Each wall is flat, endless, passes through zero and stands at right angles to its row. A trip goes straight from one point to another. List the walls that it crosses, first one first.

Walls:
(1): [ 7.0 -7.3]
(2): [3.7 0.8]
(3): [-2.9  2.0]
(4): [6.5 1.0]
(5): [ 5.0 -2.8]
Trips:
[-1.3  1.3] to [-3.9 -0.6] => none
[-4.9  0.1] to [ 3.8 -7.1] => 1, 3, 5, 4, 2
[-1.9 -0.6] to [-1.6  0.1] => none
[ 0.3 -6.0] to [ 3.4 -4.8] => 4, 2
[-2.0  1.4] to [-6.0 -1.5] => none

Walls:
(1): [-2.5  0.3 -0.7 -5.5  4.7 -8.6 -6.6  0.3]
(2): [-6.0  4.6 -4.5 -7.1  1.5  4.1 -1.6 -4.8]
(3): [-1.0  0.4 -2.9  1.3  6.1  0.0 -0.6 -2.9]
Trips:
[-2.7 -5.6  2.7  1.4  1.7 -1.0 -1.6 -3.4] to [ 4.3  1.6  0.1  5.0  7.3 -2.8  0.1  0.4] => none
[ 1.1 -0.8 -0.4  3.1 -0.2 -2.9 -5.5 -2.3] to [-4.5 -3.7  0.1 -1.9  3.2  1.8  1.3 -0.9] => 2
[ 3.3  3.5 -7.9 -1.1 -1.6  1.6 -3.8  9.7] to [-3.1  0.6  1.4 -2.1 -3.8 -0.7  4.7  6.5] => 2, 1
[-4.9  0.4 -2.5  0.7  1.7 -0.1  4.2  2.0] to [-0.8  8.5 -2.8 -0.6  6.0  1.5  2.6 -3.1] => 1
[ 0.2 -0.4  3.8  0.9 -4.7 -5.8  0.6 -2.7] to [-6.5  5.8  4.3 -3.2  2.1  1.1  7.0  2.9] => 2, 1
[  7.6  -5.6  -2.6   6.8 -13.4   2.8  -1.9  -5.7] to [ 4.4  9.0  5.2 -2.5 13.8 -1.3 -2.3 -0.1] => 3, 1, 2
[ -3.5  -5.5   1.6   0.7   5.7  -3.7   1.0 -11.0] to [ 3.3  2.2 -0.1 -6.1 -1.1 -1.0 -3.8  3.0] => 3
[-4.6 -4.4 -4.0 -9.8  4.3 10.2  1.6 -0.3] to [-3.0 -0.8 -0.5 -1.3 -3.4  3.8  0.3  2.8] => 3

Walls:
(1): [-1.9  2.5  2.0 -2.1 -0.1  4.6  5.4 -4.4 -2.2  1.2 -5.2  0.6  4.8  0.5]
(2): [-4.2  2.8 -5.1 -1.9 -8.1  5.8 -1.5 -5.1 -2.1  3.6 -4.2 -1.9  4.5  1.3]
(3): [-10.5   5.7   1.6  -1.5   6.8   1.1  -0.5   6.0  -5.6  -5.6   3.7  -8.5
  -7.5  -0.8]
(4): [-1.4  2.4 -2.4  2.6  0.6 -3.3  0.7  2.7 -2.7  5.3  4.3  3.8  4.8 -1.2]
(5): [  2.9 -11.1   5.1  -2.9   3.0   1.6   2.9   4.4   2.0  -0.3  -3.7  -4.1
  -0.7   5.7]
(6): [-2.5 -1.7 -2.2  2.9 -3.4 -1.6  2.0  2.3 -0.7 -0.8 -1.4 -1.2  6.0 -2.4]
Trips:
[ -6.7   0.8  -3.5  -3.0   6.1 -10.9  -4.3   8.3   2.6  -0.7   1.9  -2.4
 -10.4  -1.3] to [ 1.2  0.6  0.7  0.6  3.5  0.7  0.4  0.6 -2.5 -1.9  5.7  2.2  0.9  4.5] => 5
[ 1.1 -6.9 -2.8 -3.5 -1.8  1.6  2.0 -1.8  7.4  1.1  1.4  7.6  8.4 -1.7] to [-7.2  2.4  2.2  0.2 -2.3 -3.9 -2.6 -0.9 -2.7  2.0  1.9  0.6  3.3  1.9] => 5, 3
[-2.5  4.2 -4.0  0.3 -4.2 -0.6  1.2  5.6 -1.9  2.7  0.7 -3.8  5.4  0.3] to [-0.8 -0.5  1.4  1.4 -4.4  4.5  1.3  1.8 -7.2  8.7 -3.6  7.9  5.2  0.1] => 3
[ 2.5 -0.1  6.6  3.0 -7.0  3.2  0.2  0.2  3.6 -1.1 -1.6  1.7  5.5  2.0] to [ 3.7  1.6 -2.8 -2.9  4.0 -4.9  1.5  8.9  2.4 -9.5  4.0  0.3  6.8 -5.4] => 2, 4, 1, 3, 5
[ 3.2 -3.6  2.3  6.8 -2.7 -2.6 -2.5  7.2  0.4  0.0 -2.5 -2.0  0.2 -2.3] to [ -7.2 -12.1  -1.7   1.7  -1.1  -9.7  -6.5   7.9  -1.6  -3.8   2.4  -2.5
  -4.4  -5.6] => 3
[ 3.5  4.7 -2.2 -3.0  2.6 -2.7 -4.9  1.0  7.8  0.9  6.1  3.0 -0.5  0.1] to [ 3.5 -0.5  3.9  5.1  7.9  7.2 -0.4  5.2 -7.0  3.9 -0.4  0.2 -6.0  5.5] => 3, 5, 4
[ 4.8 -3.2 -7.1  1.7 -1.3 11.7  4.9 -0.4  4.9 -6.2  0.2 -2.1  3.9 -8.0] to [-7.3 -2.1 -6.8 -4.2  4.7  7.2 -6.1  0.8  1.8  0.8  3.8  3.2 -5.7 -0.7] => 5, 3, 1, 6

Walls:
(1): [  1.8  -3.7   7.4   0.3   4.3   0.7  -0.7  -2.2  -1.7   8.5  -0.3  -2.2
   1.3   6.6  -1.1   2.6  -4.8  -0.5   5.4 -11.7   1.1   0.9  -0.6  -1.8
  -5.9  -2.0  10.1   2.2   1.8   1.0  -2.9  -6.7]
(2): [-5.8 -3.1 -7.2  0.2  0.6  3.3 -0.2  0.7 -1.4 -3.3 -3.2 -7.1 -6.6 -2.1
 -0.8 -3.6 -1.8  3.6 10.9  2.9 -0.3 -3.6  7.6  1.7 -2.8  6.6 -9.7 10.1
 -8.8  0.0 -0.6 -4.2]
(3): [-1.5  0.1  0.4 -0.2  4.7  0.9  5.4 -5.9  3.3  1.9  0.3 -3.5 -5.4  3.7
  0.9 -1.6  6.0  3.6  4.1  1.7  2.9 -1.3  4.1  3.2 -6.1 -1.6 11.2 -6.0
  3.4  1.8  7.0  1.0]
(4): [-1.7  1.0 -1.9  2.0 -4.0 -6.8  1.4  2.7 -0.5  0.8 -4.6 -0.7 -3.1 -1.8
  1.0  1.2  5.0  3.9  5.0  4.9  0.2 -4.0 -3.1 -7.0  4.4  2.2 -2.6 -2.3
  3.2  7.0 -2.6  5.0]
(5): [-0.4 -4.2  6.4  1.8 -0.5 -4.1 -0.4 -3.6  2.9 -0.1 -2.9 -5.4 -4.4  1.5
  5.1 -4.2  1.4 -2.2  0.9 -7.5  1.2 -3.8 -0.9 -9.6  0.5 -5.5  5.1 -3.4
 -0.6  3.3  3.7 11.1]
(6): [ -5.1   2.7   6.1  -3.2   4.5   1.7  -8.1  -0.2   1.6   0.3  -9.6   0.4
  -1.0  -1.4   9.8  -3.8  -8.0  -0.5   1.6  -1.8   0.1   7.2   0.1  -0.4
   8.8 -11.7  -1.9  -4.6   1.6  -2.8   2.9  -1.8]
Trips:
[-5.5 -6.0  0.7  1.9  2.6  5.3 -5.7  0.0  2.1 -5.0 -5.4  7.6  2.4  0.4
  3.9 -4.4  2.3  3.8  3.3 -3.6 -0.5  2.3  3.5  6.3  0.7  2.3  0.9  6.2
 -3.5 -5.1 -1.2  5.7] to [ 4.9  2.0 -1.9  0.5  0.1  0.1  1.4  1.4  1.0 -5.0 -2.0 13.0 -3.8  0.4
  1.7 -3.1 -2.0 -2.1 -2.9  1.6  1.9 -1.5 -1.0 -5.6  0.7 -3.0  0.0  1.3
  0.2  0.3  0.7  4.8] => 5, 2, 4
[  0.6  -5.8  -0.8   3.8  -1.7   2.2   3.7   2.7   3.7  -3.4  -0.9   4.4
   3.7   0.4   0.7  -1.5  -3.2   4.0  -4.4   0.2  -3.4   4.3  -3.4  11.3
  -3.1   0.6  -7.5 -11.4   0.1   0.8  -4.5  -1.3] to [ 1.3  7.4  4.7 -0.4  1.2 -0.2 -0.8  0.5  5.5 -1.8 -3.5 -2.8 -3.9  1.2
 -0.1 15.3  2.5  3.4 -2.4 -2.0 -3.4  4.9  5.0  6.2  0.7  8.1  1.6 -4.4
  3.0  2.3 -5.8 -1.6] => 6, 3, 1, 4
[-5.2  1.2 -3.1 -6.9 -7.9  9.0  3.9  1.8  2.1  0.8  1.0  5.4 -0.7 -1.3
 -1.6 13.0 -2.1  2.6 -2.6 -1.5 -4.3 -3.2  0.2 -3.1  0.0  0.4 -8.4  0.2
 -0.6  5.0 -0.1 -7.6] to [ 2.5  3.6 -3.3  5.9 -2.7 -1.6 -1.5 -3.1  1.8  3.6  3.2 -2.2  2.8  0.6
 -4.4  2.1 -3.9 -0.7 -1.6 -4.4 -1.2 -3.2 -1.0  2.8  2.1  2.5 -2.3 -3.5
  4.2  6.5  4.8 -1.0] => 2, 1
[ -1.8  -6.4   3.6  -2.8  -2.9  -4.6  -3.2   1.1  -0.8   9.2   3.5   4.5
   0.4  -6.8   5.3  11.7   3.3  -1.7  -4.8   2.6   0.8   2.7  -7.5   1.1
  11.6   3.6  -3.6  -2.8 -11.1  -0.1   5.8   1.3] to [ 2.7 -2.5  7.0  0.1 -1.0 -2.7 -2.9  1.4  7.4  6.1 -6.3  2.5  6.7  2.2
  4.2  1.7  4.9 -2.7 -2.1 -1.6 -0.5  5.0 -0.9  7.0 -4.8  2.3  3.5 -2.0
  3.1 -6.9 -0.9  5.2] => 5, 4, 1, 3

Walls:
(1): [-4.3 -2.7  0.8  5.2  6.4  0.8 -2.6 -1.3  0.0 -0.6  8.7  0.0 -3.1 -0.6
 -1.5 -0.6  4.8  6.6  3.7  2.2 -6.5 -1.7 -0.3  3.3  0.0 -3.9 -2.0  4.7
 -7.4 -9.4 -5.6 -2.1  2.0  1.6  1.8 -1.4 -4.2 -6.4 -5.1 -1.1 -3.4  2.4
 -9.5 -4.1  6.2  1.0 -3.0 -1.2]
(2): [  2.1  -0.8   5.0  -0.7   0.9  11.3  -0.2   2.8   0.7  -4.4  -0.4   8.1
  -3.0   3.7 -10.6   4.7   6.7   6.9  -1.8  -3.8 -11.7  -4.1  -4.6   3.9
  -0.2  -1.5   6.9  -0.1  -1.4   0.0   6.3   6.9   2.4  -0.8   5.5  -3.3
  -2.0  -9.4   3.4   0.8  -4.8  -0.2  -3.0  -1.0  -2.5   0.9  -7.4  -1.3]
(3): [ 0.0  3.6 -3.8 -2.5 -3.0  1.6 -2.4  3.0  1.5 -1.1 -5.3 -0.4 -5.3 -3.1
 -3.9  3.4  0.5 -3.8 -3.8 -2.1  7.5  1.0  4.8 -1.5 -3.9  8.5  0.6  0.1
  1.0 -9.8 -4.9  2.3 -5.4 -8.8  1.0  8.9  1.0 -4.8  2.3 -2.0 -2.3 -2.2
  2.1 -1.8 -1.0  0.8 -5.5 -8.2]
(4): [ -2.9   3.6   2.3  -5.6  -0.3  -2.2   2.6   4.8   3.0  -1.4   2.1  -3.2
   3.3  -2.9   5.5  -5.2  -1.9  -5.5   3.0  -0.3   0.8  -3.0  -1.0   7.4
  -3.5   0.1   5.7   0.2   3.2  -3.4  -3.5 -10.1  -3.4   0.1  -1.9   3.9
   1.1  -1.2   4.2  -5.4  -3.3   1.6  -2.2   0.4   0.1  -0.2  -4.6  -1.3]
(5): [-7.0 -1.6  2.7  5.8 -2.1  1.3 -8.0  1.7  0.4 -8.2 11.6  1.6  1.0  0.6
  0.9 -3.0  1.3  0.3  0.4 -2.7  0.8 -8.9  3.9  2.4  0.6 -2.2 -2.8  1.4
 -0.9  4.6 -9.3  7.8  4.6 -3.9 -4.7  2.1  1.4 -5.6 -1.7 -3.4 -1.3  4.0
 -0.6 -6.2 -2.6 -1.0 -9.4 -1.9]
(6): [-7.3 -5.9 -1.5 -2.2 -3.1  2.7 -2.2 -3.9  2.4 -3.4  0.8  2.5  3.5  0.1
 -4.1  4.1 -5.0 -0.7  1.8 -5.5 -1.7  1.7  7.1 -8.9 -2.3  3.9 -4.4  9.5
 -2.6  6.5  6.4  4.1  0.8 -4.4  0.6 -2.0 -2.0 -2.9 -4.1 -3.5  0.5 -7.0
  5.6  7.5  5.9  1.1  8.7 -8.8]
(7): [ -6.8   3.5  -3.7   1.1  -5.5  -2.5   0.0  -0.6  -6.3  11.9   1.9   1.6
   1.9  -2.5   0.7   2.7  -0.5  -1.6  -0.2   3.3  -4.0   3.6  -2.3  -0.9
   4.5  -4.0  -2.3  -3.2   4.3   4.5 -10.5   0.8   1.0   5.7   6.7   3.9
   0.7   1.6  -0.7  -1.8   3.0  -1.7   3.5   1.5   6.3   2.9  -1.3  -2.2]
Trips:
[-0.3 -2.3 -3.5 -3.4  1.2  4.5 -2.2 -0.1  6.1  5.6 -1.2  0.7 -1.6 -2.8
  2.0 -4.6  0.3 -3.1 -2.2  2.1  0.9 -0.9 -3.0  1.1 -1.9 -6.1  1.9  3.0
  6.5 -1.9  6.5 -0.2  5.1  1.3 -3.4  2.6  5.3 -4.7  1.7  2.2 -0.5 -2.8
  6.4 -1.8  4.1 -4.2 -0.2  2.0] to [  5.8  -0.1  -3.4  -0.3  -5.2  -0.6   3.4   6.8   0.2  -0.7  -0.7  -1.8
 -11.3   6.1  -1.5   2.1  10.0   2.4   5.5  -2.4  -0.3   0.9  -6.9   3.9
  -2.0  -1.3  -3.3   5.4  -0.3   1.0  -6.2  11.9  -2.8  -2.1  -3.6  -6.8
   4.0   4.2   2.0  13.4  -3.5  -8.3   5.5  -5.6   0.1  -2.9   5.8   0.5] => 4, 3
[  3.9   3.6  -1.5   6.0  -0.7  -1.4   4.9   0.0   0.5   0.6  -9.9   8.7
   2.8   3.0  -2.4   2.1  -4.1   1.2   1.5   4.3   5.6   1.5  -3.6   2.3
   0.8  -3.0  -0.6  -2.0   2.3 -11.1  -4.0   6.6   5.4  -1.8  -0.7  -5.1
   0.7  -3.1   3.1  -2.4  -4.4  -3.7  -5.1   0.1   3.3  -0.2   3.3  -4.8] to [-0.4  5.2 -2.6 -0.3  0.6  1.6  4.4 -4.0 -6.3  0.2 -1.7  4.3  1.7 -1.2
 -6.1  1.9 -6.4 -7.4  3.7  7.8  0.6 -0.8 -2.1  0.9  2.3 -5.1  8.6  2.9
 -4.0 -3.0  0.7 -0.7 -2.8 -2.0  1.4 -3.5 -1.9  1.6 -3.4 -2.7 -5.1 -6.1
 -0.1  0.6 -8.5  4.5 -7.3  3.4] => 4, 1
